Each point is reached from the start by the listed moves, each made 0, 1 or 2 times, or once backwards (-1), plus a little noise. Is the number of moves made odd or even? Then give how often each move was made.
(in the rows, 128 means zero)

Moves:
(1): [161 140 159]
(2): [106 166 135]
(3): [116 108 158]
Start: [125 102  90]
Points:
[189  51 205] -> odd (2, -1, 2)
[ 43  88 124] -> even (-1, 1, 2)
[135  44 112] -> even (0, -1, 1)
[ 90 120 127] -> even (0, 1, 1)
[158  84  51] -> even (0, -1, -1)

Moves:
(1): [143 120 125 115 120 134 134 137 138 122 131 138]
(2): [142 146 128 123 133 129 129 126 127 130 116 122]
(3): [127 132 147 113 124 143 133 135 126 139 126 133]
(4): [143 138 131 147 123 128 135 141 127 134 133 119]
(5): [125 120 132 130 151 137 112 130 135 125 137 123]
(6): [124 132 122 131 124 141 129 133 126 109 124 136]
(7): [117 129 122 120 145 137 145 120 142 132 128 131]
(8): [122 133 120 123 126 117 127 145 123 122 126 110]
(9): [125 125 140 127 118 127 121 126 145 138 115 117]
(10): [129 124 118 128 122 141 129 132 120 136 115 132]
(11): [128 133 120 123 119 135 124 120 133 133 149 121]
(12): [117 135 121 136 133 118 117 140 135 132 135 145]
Start: [120 143 134 106 126 138 125 122 126 135 127 131]
Points:
[125 149 112 117  42 142 100 110 141 144 118 103] -> odd (0, 0, -1, 0, -1, 1, -1, 0, 2, 1, 2, 0)
[149 165 171 169 133 148  61 130 159 207 139  86] -> even (-1, 1, 0, 2, 2, -1, -1, -1, 2, 1, 1, 1)
[ 65 175  90 101 141 128 132 107 169 117 160  63] -> odd (-1, 0, -1, 0, 0, 1, 2, 2, 1, -1, 2, 0)
[167 146 163  49 170 168 131 124 141 111 116 180] -> odd (2, 2, 1, -1, 1, 0, 0, -1, -1, -1, -1, 0)
[141 159 123   7 106 197 193 126 158 130  56 129] -> even (2, 2, 1, -1, -1, 1, 2, 1, 1, 1, 0, -1)

Moves:
(1): [141 128 137 132 131 134 123 127 122 127 141 129 131 130 129 128 135 129
 135 128 127 124 126 121]
(2): [131 141 133 127 129 124 126 128 132 124 127 131 128 129 118 133 120 126
 131 124 126 131 132 124]
(3): [119 131 145 134 128 132 123 131 118 138 128 117 124 130 126 115 119 132
 120 131 131 116 136 122]
(4): [124 128 126 142 130 125 133 122 126 122 126 120 137 120 128 132 128 134
 125 137 132 131 130 126]
(5): [123 119 131 125 152 130 127 118 130 120 122 136 127 126 119 116 130 128
 130 132 123 123 121 127]
(6): [128 124 129 131 134 156 120 125 127 126 127 120 128 134 122 128 119 127
 135 129 129 142 126 137]
(7): [120 123 137 126 129 130 154 129 128 124 131 124 132 139 127 139 120 129
 138 134 127 132 136 125]
(8): [129 125 123 129 135 126 131 147 134 128 132 129 120 131 128 132 129 132
 124 132 126 127 124 121]
(9): [132 119 136 138 128 124 130 127 144 119 130 130 121 130 134 128 122 136
 127 127 120 120 121 136]
(10): [124 130 128 130 127 130 133 122 133 140 134 128 119 129 124 129 124 120
 125 132 130 124 124 135]
(11): [118 126 124 125 131 127 126 122 139 122 144 127 126 124 138 125 123 134
 133 128 130 133 125 117]
(12): [132 137 132 135 129 128 137 129 119 129 131 145 125 132 130 119 128 131
 123 130 134 133 133 135]
(13): [125 131 129 131 130 133 127 130 135 131 127 133 145 132 131 125 129 125
 130 129 124 125 119 130]
(14): [129 135 122 126 120 117 126 122 132 118 128 130 131 151 125 123 134 126
 129 152 125 134 139 131]
(15): [130 145 119 135 140 138 130 123 127 127 114 125 110 131 141 126 129 130
 131 127 126 118 132 131]
(16): [124 132 140 127 126 127 119 128 127 128 123 132 124 126 131 139 136 131
 132 138 134 131 128 129]
(17): [121 130 129 133 131 125 124 132 130 129 128 125 125 130 120 123 140 131
 136 119 124 132 122 133]
(18): [122 131 125 128 129 127 123 123 125 137 126 131 130 128 124 133 126 145
 121 125 122 122 129 129]
(19): [131 125 125 134 131 125 126 129 124 132 124 132 124 129 127 130 122 128
 140 126 132 127 129 124]
(20): [128 130 128 119 120 135 129 132 131 127 137 124 136 117 121 119 130 134
 140 142 131 124 137 127]
(21): [139 123 134 124 135 132 127 131 134 126 129 119 141 137 125 124 137 131
 130 122 154 124 119 133]
(22): [131 132 146 111 134 125 140 124 130 151 118 117 126 128 133 123 132 134
 129 137 133 147 133 130]
(23): [122 121 122 134 135 124 125 122 139 130 125 128 130 122 131 136 137 125
 125 123 129 129 154 129]
(24): [130 123 132 128 135 120 118 134 118 126 139 125 130 122 136 128 125 126
 134 124 125 125 126 149]
Start: [119 149 138 132 125 127 133 134 131 139 121 138 133 127 125 127 124 122
 146 125 129 133 131 129]
Points:
[129 223 144 249 175 167  60  93 107  80 161 164 113 175 175  90  56 138
 160 169  96 113 152 155] -> odd (2, 2, 2, 2, 0, 2, -1, 0, 1, 0, 2, 2, 2, 2, 2, 0, -1, 0, 1, -1, -1, -1, 0, 2)
[ 95 141 137 155 138 137 209 126 238 128 188 201 143 162 144 161 117 166
 181 211 130 134 183 109] -> even (1, 0, -1, 0, 0, 0, 2, 2, 2, 2, 2, 2, 2, 1, 0, 1, -1, 1, 1, 2, 0, 0, 2, -1)
[ 59 163 169 205 134 115 190 142 114 146  88 190  95 142 153 147 104 173
  97 100  71  74 130 167] -> even (-1, -1, 1, 0, 0, -1, 2, 0, 2, 0, -1, 2, 1, -1, 1, 1, 1, 2, -1, -1, -1, -1, 0, 0)
[122 150 141 185 179 123 164 155 128 112  73 145 116 153 164 125 137 120
 173 134  69  89  78 114] -> odd (1, -1, 0, 1, 1, -1, 1, 1, 1, -1, -1, -1, 2, 0, 2, 0, 1, -1, 1, -1, -1, 0, -1, 0)
